Each wall is flat, endless, passes through zero and stands at right angles to its row. A trip goes straight from one point to another. List the walls that it crosses, first one first.

Walls:
(1): [ 17 -41]
(2): [-8  5]
(3): [ 8 39]
(4): [9 7]
Trips:
[ 14 -60] to [19 14] -> 4, 3, 1
[  7 -22] to [ 1 14] -> 4, 3, 1, 2
[ 0 22] to [-6 37] -> none
[-3 45] to [43 33] -> 2
[-40  32] to [ 11 -18] -> 3, 1, 2
[27  3] to [19 -8] -> 3
[-27   2] to [23 19] -> 3, 4, 2

Walls:
(1): [ 60   1  11 -12 -13   7  19 -19   8  -3   1]
(2): [ -1  -5 -38 -21 -17  -6  -4 -22 -12  41  -2]
(3): [ 19 -11 -13  -6  -9  20 -29  -8 -32   4  -9]
(4): [-15  -8  -3   5   7  23 -10   7   0 -11  14]
(5): [ -1   7  24  15 -12   7 -26  -9  -3  11  -1]
Trips:
[  5 -12  -1  -7  12 -19  -2  -2   0 -11 -29] to [ -2 -10   0  14 -15   5  11  19  18  -1  -9] -> 3, 1, 4
[ 24  38  -3  18 -24 -23 -10 -10  14   1  27] to [  1  -6   0   2  -9 -19 -30  -4  -1  17 -13] -> 3, 1

Walls:
(1): [ -2 -20  20 -11  -6 -12  19   9  13  -3   7  19  -5  23   5 -13  -8   1
   9  16 -12 -18  -9  14  -1 -26  11   3 -28  13   5  -7 -11  19   6 -14
  16  17   2  15  -7   0  10  14  26   5  -7  -4]
(2): [ -8   7   7   6 -11 -20  19 -20   2  -5  23  27  -8   8  14  -4   3  14
  16  14 -35  -2  21  17  -6  -5  -7 -37  15   6  -7  13 -16   3  -4  -3
   7 -30 -22  25  -2   9 -38   8 -10 -28 -28   2]
(3): [ -2  -1   4  -5  -5  -8 -37 -24  26   7   9  17  -1 -21  20   5  23  -5
  -6 -31  17 -35  16   6 -20   8   1  -7  31  19  11  24  -8 -16 -16 -14
 -28  20  14 -37  15  -4  -4 -11  19 -15 -21  18]
(4): [  0  26   1   3   5 -11  -3  -7  -5  -8 -36  -1  30   3  -4  -2 -25   3
 -13  -1  -7  -4  -5  22   6 -10 -16  27   3  15  -1  -1  32 -11  -6  26
  -9  13 -13  12 -34   5  -1  16  26  10 -22  -3]
(5): [-24 -12  13  14  16  18   7 -25  25   7   3 -30  -3  -1 -18  26  -4  14
   9 -16  -4  -2  -8  -2   3  -4   5 -13   0   8  -1  -6  -7  -4  10 -15
  14 -14   9 -22 -19 -18  22   1 -12  12   4   8]
(6): [ 24   9  17  -8 -35  -4 -23  12   2   1 -12  -6  -9  12  27 -14  -2  11
  19  11 -34  20  14  11   0 -12  -6 -11  -2 -34   5  13  -1 -34   3  15
  32  12  17  -3   2   2  -3  -8 -12 -13   7  18]
(7): [ -9 -22   0 -14  12   2  27   5  43  27  -9  -1 -23 -20  -2  18  17  21
   7  16 -20 -19  13  -5  -6 -29  39  -2 -13  10  14 -12  -2   0   5  -4
 -14  -5  18   6 -48  32  -5  -2  12 -13 -21  10]
(8): [-20  19  -8  21   6   5 -20  -7  -2   4  -3   4  -6  16  -2  26  -4 -10
  -1  -8 -25 -20  12  26  -3   5  10 -18  -6   1   9  -8  13   4  -2 -37
  -6   5   7  -5  16   2 -17  24 -14  -3 -29 -18]
Trips:
[-15  10  -6  18   9 -16   8  34   5 -10  -6  -5  -8 -23 -14  -7  -4 -12
  15  -4   4 -19  -5   1  -7  19 -36   7  -3   5  -1   2  -4   2  -8  30
 -12  19  14 -13  20   5 -25  32 -19 -16  -2   2] to [  1  14 -31 -17  -3  -8 -17   9   3  -3  20 -12  -2  22 -22  -2  36  -4
  -9   5 -26  -6 -24 -23  14  19  10  15 -25   7 -18  -5   9  -9 -35  11
 -14 -17   1   7  -9 -38 -13 -13   8  25   0  -7] -> 3, 8
[  8   8   0 -36  35  30   3  -8   1   1   4  26  13  15  -6   1 -17 -14
 -19   6 -25   0   0  -1   8   4  20 -13 -13 -35  17 -18 -11 -22  20 -12
  12  -6   0  18  18  20 -20  -5 -11  -9 -28   9] to [ 14  -6 -26  33 -26  12 -30   7 -15  -8  17  -7 -17  38  18 -22 -14 -21
   4  10 -13 -26   6  21  11  25 -23  -4  -5   3  -5  -2  57  -5 -16   0
 -22 -15  22  18   1  -8  -1   3   1 -12  17  -4] -> 7, 1, 4

Walls:
(1): [ 30 -35 -36 -15  -7  -7  14 -24   6   9 -35  21   7  43  -7 -25   3  17
  19 -26 -22  15  15  -9   6  27   1  12 -30  11   4  -2  18  -5  -4   8
  30  -8   4 -22  -2  19   0  -4 -13  25   3  25]
(2): [-11   1  25 -10  11  28  11  20 -15   0  18  11  -1  16 -10   7  19  30
 -22  15  -1  20 -14  17  21  -5 -12 -32  -2  -8 -13   6 -22  25  22   3
  18 -44  18  16 -14  17   3 -18 -28  21  13  29]
(3): [ 29 -12 -11   6 -16   0  -1 -20  52   1   4  15  24 -19   1  48 -27  13
   9   1 -13   7 -35  17  18  -8 -21   3   4 -10  11 -14   4  10   4   6
  -9   3 -13  45   6  11 -17  -8   7 -25   4   8]
(4): [ -6  -5  39 -13 -41   7 -17   9  10 -11   1  14 -48  26 -25  -4  42 -16
  13 -18   3  15 -10  20  -5  34  -9  12   3 -13  -6  -7  11 -20  -4  11
  13  -4  -6  -5  11  -6   4  -3  -8   2 -20   9]
(5): [ 27   9   5   2  39  34 -18 -36   3  17  -5  -5   7  -8 -41   1  15  -9
 -15   8 -23  18 -45 -19  18   1  47 -33   5 -31   4  -2 -33  14  -3 -16
  -1 -35   6 -26  21  13 -12 -43 -22  -6   6 -14]
(6): [ 37 -10  -5   5 -32 -30 -13 -20 -23  21   7  14   3  10 -13 -11 -12   7
   9 -14  29  16  -8 -19  -1 -21   7 -11   9  24   3 -23  34 -14  18 -10
   5 -20 -11 -21  37   9 -14  -1  14  25  18 -24]
(7): [ 26 -18   7 -11  12 -33  15 -19 -17  -7 -15  29   3  31   8  -4 -19  20
 -24 -11  -1  16  20 -19 -11 -17 -10  10  -2 -22  -1 -19  13  -3   8 -28
 -12 -31  17  -2  -4  25 -25 -20  -6 -15  27  31]
(8): [  5 -25 -19 -11   7  32 -28  -1  18  12 -15 -13  -6 -27   2  -7 -12   6
  -6 -22  40  -8  18  13  11 -19 -25 -30 -22  17   6  -3 -12  -3   1  17
  17  -4 -13  21   9  -2   1 -19 -22  60 -19  10]
(9): [-20  17   3  -7  15  10 -17  10 -30  31   3  16   4   6   5  15  17 -20
  -2   7 -16 -32 -18  26   6   5 -48 -26  17  18   6 -22 -32 -33 -13 -59
 -26 -36 -20   0  31  22 -20  12 -28  22  17   8]
(10): [ 27  33 -11  17  54 -16  16  -1  11 -10  -5 -12   4  27 -29 -18  38  12
 -46   7 -10 -17 -12 -43   1 -16   2  -3 -17   5  41   2 -24   2  -6  29
 -12   0  -8   0 -13   4 -21  -8 -20  29   0 -33]
Trips:
[  1   0   3  11  20  -5 -10   7  20  22   0  -7   7   7   0 -14 -32  16
  -5 -12  23  16  16  31 -11  -2  11 -24 -26 -30  15   2   2 -21  18  10
 -28  11  -8 -12  -9 -15  26  14  43   6 -33 -35] to [-20   0   2  25 -32   8  11 -24   4  -9  19  -4  22  -3   0   4  10   3
 -22 -11   1 -31  -1 -13  20   4 -20   0   3  13   9   1  25  27 -28 -13
   7  25  -6  17  29   3 -18 -19   1   4 -14  -6] -> 3, 9
[ -8  11 -21  -2   6  -3 -29  27  21  -4 -13 -20   7  17   6  10   4  13
  26  21  41  33   3  22  33  16  -4  15  58  -7  -6   3   9  26  34   1
 -14  10  -6 -28   9   8  -1  -8  23  -9 -14  36] to [  4  12  -6 -23   7  -1  17   4  -4  21  14  -2   1  13 -14   7  -7  13
   9 -11 -25  21  16 -17 -24  15  13 -15 -12  20  -4 -29   4 -31  32   5
  13   6  16  10  10  -7  -2 -26  -2 -25  -8   7] -> 6, 1, 7, 5, 3
